Each row is a point. The last column is the point's height on a tilted bowl or saddle (a function of degree 2), plus a little noise. Along how many of its main directions does it bend up, bend down or stay straight?
(in the rows, 128 means zero)

Points (11 x 3):
[[ 80 167  64]
 [189 112  81]
 [125  38  71]
 [191 118  82]
 [172  92  78]
 [ 92  97 116]
 [122 172  81]
 [102 127 105]
 [126  92 105]
 [105  87 113]
 [ 41 130  85]]
Directions: 0 up, 1 down, 1 straight

Points (10 x 3):
[[108 180 111]
 [ 74 145 105]
 [171 118 100]
 [146  48  52]
 [207 101  65]
 [169 108  97]
 [108 151 119]
 [205 188  56]
 [109 156 118]
 [126 128 118]]
Directions: 0 up, 2 down, 0 straight

Points (18 x 4):
[[167 116 185 173]
 [ 30 178  96 130]
 [132 143 141 155]
 [171 150 130 123]
 [ 59 134  82 132]
 [180 170 130 111]
 [153 122 112 130]
 [130 141 161 169]
 [ 85 112 150 135]
 [112 122  74 142]
 [126 136 184 187]
 [190  99 180 153]
 [136 194 113 136]
 [186 234  72   7]
 [120 101 143 142]
 [190 149 163 140]
 [ 29 140  51 130]
 [136 101 121 138]]
Directions: 1 up, 1 down, 1 straight

Points:
[[103 132 131 152]
 [156 102 177 119]
 [137  49 151 116]
 [187 109 100 155]
 [181 142  94 127]
 [148 120 241  57]
 [159 122 178 127]
 [215 100 117 151]
 [161 142 109 133]
 [157 165  71  73]
 [107  98  94 164]
 [101 190 109  70]
 [ 95 138 156 147]
 [101 170  57  43]
 [197 211 105  30]
 [ 73 156 195 132]
 [ 81 154 156 139]
 [121 108 172 134]]
Directions: 0 up, 1 down, 2 straight

Points (18 x 4):
[[107 156  89 161]
 [134  88  54 192]
 [190 124 122 150]
 [118 203 151 156]
 [161 125 141 133]
 [133 118 150 129]
 [ 93 114 145 145]
 [164  77 150 121]
 [168 123  82 171]
 [ 96  70 107 171]
 [249 144  75 249]
 [248 124 128 186]
 [108 146 127 144]
 [215 152 193 155]
 [157 141 113 151]
 [ 91  92 146 151]
 [175  76 101 151]
 [ 95 133 137 145]]
Directions: 2 up, 0 down, 1 straight

Points (24 x 5):
[[122 194 139 235 102]
 [149  44 118 217 101]
 [151 129 142  77  97]
 [160  76 153 103 110]
 [156 130 146 144  77]
 [ 73 171 148 125  72]
 [122 144  62 176 121]
 [ 92 246 146 110  54]
 [196 128 101 156  99]
 [104 148 171 189  66]
 [119 216 164 134  59]
 [104 113 183 165  79]
 [111 114 142 159  81]
 [151 118 148 144  78]
 [161 113 173 102 104]
 [158 148 145 204  82]
 [ 90 105 180 147  93]
 [131 196 179 220  70]
 [110 110 135  95  95]
 [150 117  80 130  89]
 [103  92 126 112 102]
 [182 178 209 188  87]
 [ 70 107 112 188 122]
 [ 88 117 215 104 120]]
Directions: 2 up, 0 down, 2 straight

Points (26 x 5):
[[138  54  77 106 126]
 [101 140 131 165  99]
 [128 167 206  63 164]
 [ 64 219 192 112 187]
 [ 98 196  78  85 142]
 [ 64 145  92 131  96]
 [ 90  42 118  92 109]
 [130 190 185  72 163]
 [138 160 188  62 124]
 [132 126 161  85  93]
 [159  58 138 203  70]
 [135  77 157  99  65]
 [187 106 118 153  54]
 [162 106  98 150  90]
 [190  93 101 129  40]
 [158 113 142 125  76]
 [114  99 131  83  94]
 [130 105 112 170  97]
 [ 77 108 179 160 106]
 [ 98  91 160 100  97]
 [ 91 120 221 220 184]
 [ 46 171 180 158  98]
 [147  79 129 188  82]
 [154 154 142 140 114]
 [ 53  83  97 150  87]
 [134 110 183 117 107]]
Directions: 1 up, 1 down, 2 straight

Points, 23 rows:
[[ 92 102  74 101 109]
 [139 122 123 186 129]
 [109  99  68 169 111]
 [146 222 126 133  84]
 [116 120 207 185  74]
 [ 98 157 109 162 131]
 [ 94  97 104 100 123]
 [ 83 102 159 195  96]
 [141 139 210  60  69]
 [158 129  79 135 120]
 [120  97 165 151 121]
 [191 202 192  98  27]
 [121 185 112 117 123]
 [ 36  95 101 165  75]
 [128 165 100 132 131]
 [169 168 119  79  96]
 [150 182 116 106 113]
 [ 35 142 184 135  73]
 [135 103 127 171 131]
 [100 187 109 141 122]
 [151 173  65 129 103]
 [116 249  58  64  15]
 [ 62 127 139 115 120]]
Directions: 0 up, 4 down, 0 straight

Points:
[[ 96 147  91 112 111 151 132]
 [135  80 168 141  95 115 150]
 [ 66 159 143 139 148 191  71]
 [109 125 158  76 219 141  72]
 [ 60 134  86  99 149 128  97]
 [ 67 131 118 136 101 114 126]
 [ 75 138 115 160 135  48  63]
 [120 205 163 122 165 106  76]
 [ 94 175 163 192 126 159  92]
 [146 106 131 134 249 138  54]
 [136 125 174  97 140 169 137]
 [ 93 135 166 113  98 126 168]
 [129  85  37 160 152  87  16]
 [121 125 126 138  90 147 123]
 [ 71 149 168 103 166 100 112]
 [ 56 100 129 184 118 153  82]
 [101  67 206  89 115  81 204]
 [159  95 120 131 160 131 109]
 [ 86 107 119 121 120 139 119]
 [158 152 115 135  88 121 118]
 [ 82 136 150 108 174 156  94]
 [159 129 203 178 155 181  96]
 [131 129 155  67 138  83 159]
 [133 128 140 102 174 106 119]
 [133 192 159 138 102 156 107]
 [128 136 121 158  61 129 105]
 [172  71 146 106 135 130 141]
 [123 142 157 119 155 129 128]
 [137 141 145 105 165 145 120]
 [118  94  90 126 184 126  77]
 [173  68 180 123  60  99 146]
 [155 154 106 110 137 201  90]
 [ 88  78 132 182 153 145  82]
 [138 148 155 167 110 116 115]
 [145 202 132 114 190  95  51]
 [111 181 113  79 114 107 163]
 [122 176 105 124  87 168 127]
 [138 149  98 148 165 111  86]
 [143 120 115 152  99 153  97]
 [122  83  91 156 156 112  68]
 [189  73 159 130  78 137 113]
 [150 113 153 204  77 148  66]
 [195 136 143 166  93  95  70]]
Directions: 1 up, 3 down, 2 straight

Points:
[[175 131  95  61 130 147 123]
 [181 150 117 167 127 168 141]
 [126 103 126  89 119 161 122]
 [155 166 141 132 152 182 129]
 [113 156 107 150 199 161 134]
 [147 122  52 139 108 135 145]
 [124 147 113  89 131 176 134]
 [152 121 175  95 130  89  96]
 [129 192 122  92 120 116 125]
 [ 78  36 128 139  97 165 169]
 [179 112 137  79 160 110  98]
 [136 131 186  65 149  77 106]
 [129  51 139 128 222 122 113]
 [159  77 179 131   7 136 167]
 [170 181 197 143 173 211 144]
 [139 141 138  64 184  98 141]
 [190  57 135  88 136  89  56]
 [ 83 159 155 105 148  88 142]
 [220 129 160 143 115 122 128]
 [115  83  86  65 118  62 123]
 [146 132 114 153  86 155 130]
 [140 134 171 145 149 159 126]
 [ 98 150 143 118  66 138 132]
 [158 101 175 164 131 102 121]
 [ 88 130 133 109  91 128 129]
 [156 148  72 169 183 153 151]
 [181 157 124 140  95 162 134]
 [ 82 119 132 162 155 106 117]
 [193  85  92 104 117 149 123]
 [203  92   9  84 142  98 219]
 [164 105 138 103 105 182 124]
 [144 149  99 171 153  93 127]
 [167 165 141 149 161 124 134]
 [127 129 128  89 208 102 156]
 [112 175 126 110 134 104 128]
 [136 132 113  98  99 163 127]
 [181 131  58  79 118 115 153]
 [219  57 176  66 176 125   7]
 [133  92  84 171 103 138 131]
 [125 170 123  67 101 115 122]
 [108 124  99 166 129  75 108]
 [167 117  89 103  92 101 115]
 [110 162  56  99  93 114 138]
 [190  76 121  86  65 128  87]]
Directions: 3 up, 1 down, 2 straight

Points (72 x 9):
[[188 172 103  98 117 138 103 142 133]
 [ 78 160 156 147 147 134 122 100 165]
 [118 117 171 157  87 122  70 134 166]
 [133  84 137 128 129 147 123  45 113]
 [105 128 121 122 183  83 160 155 171]
 [ 96 130 166  60  96 147 114 140 109]
 [129 135  98 138  82 155 163 109 149]
 [ 98 139  72  54 159 106  94 115 173]
 [100 111 132  93  82  77 124 124 126]
 [ 96 147 149 153  91 162  85  90 188]
 [190  90 121 177 113 149 177 108  82]
 [171  96 123 132 124 150 120 157  84]
 [133 186 134 113  51 215  60 141 129]
 [ 76 121 148 161 161  83 121  89 102]
 [129 136  91 115 146  68  71 103  88]
 [139 148  82 108 166 115 151 165 163]
 [ 87  90 133 124 118 123 107 152 138]
 [197 147 163 127 151  86 121 163 149]
 [147 130 116 106 109 162  89 128 119]
 [103  50  83 152  83 117 102 151 201]
 [ 64 147 130 120 187 179 134 176 161]
 [174  98 136  85 146 156 207 105 176]
 [131  80  40 106  99 117 135 120 212]
 [129 127  97 140 152 163 166 149 109]
 [ 53 111 149 125 131 165 121 157 121]
 [152 182 110 154 131  59  97 123 132]
 [135 160 138  77 164 138 174  85 175]
 [164 119 201 123 136 158 179 133 123]
 [110 101 174  91 154  94  87 115 109]
 [101 189 141 132 122 154 106 133 179]
 [130 173 126 168 142 115  85 103 143]
 [166  64 142 102 151 121 116 116 115]
 [138 144 126 200 152 114 137 130 119]
 [147 103  69  60 103 102 209  99 242]
 [133 184 102 170 136 144 113 142 132]
 [ 94 128  99 129 135 122 119 143 142]
 [127 162  76 103  65 111 150 137 155]
 [186  94 110  73 218 213 164 129 209]
 [217 110 154  62 104 180 170  81 237]
 [126  73 169  88 151 101 101 124 111]
 [177 130 124  94  96 117 133 143 132]
 [121 124  58  95 112  83 100 100 142]
 [108  98 144 104 144 111 174 155 131]
 [113 192 124 177 134  99 120 149 200]
 [150 182 140 140 129 138 150  61 157]
 [144 128 111 123  79 120 145 131 140]
 [185 155  83 173 135 139  91 142  41]
 [137 120  99 117 144 205 125  95 111]
 [110 117 118 191 162  86 148 100  97]
 [151  68 164 148  99 140 192 215  56]
 [ 95 153 140 141 144 108 101   7  57]
 [210 123 173  92  83 141 129  86 186]
 [133 115 134 110 117 173 149 148 102]
 [149 117  90 117  99 150 162 149 120]
 [163 124 165 103 147 184  67 136 124]
 [134 127 107 167 115 114 129  98 114]
 [138 147 164 138 158 135 113  77 130]
 [ 75 163  88 122 148 118 156 181 168]
 [127 176 132 170 141 136 157 104 146]
 [160 101 150 145  96 119 115  67 123]
 [134 138  82 173 103 112 129 124 126]
 [179 140 103 119 130 123 178 106 129]
 [104 111  99 154 148 152  94 154 113]
 [ 94 123 164 129 130 148 131  54 131]
 [ 95 112  34  87 133 183 144  95 198]
 [ 67  70  96  40 135 123 179 136 207]
 [140 153 135 158 118 158 147 117 127]
 [209 107 116 119 128 157 168 136 103]
 [182  85 108  97 137 106 117  93 118]
 [105 133 114  23 185  78 125 123 187]
 [153 109 103  84 200  89 127 167 207]
 [129 121 154 113 133  62 125 121 102]]
Directions: 3 up, 2 down, 3 straight
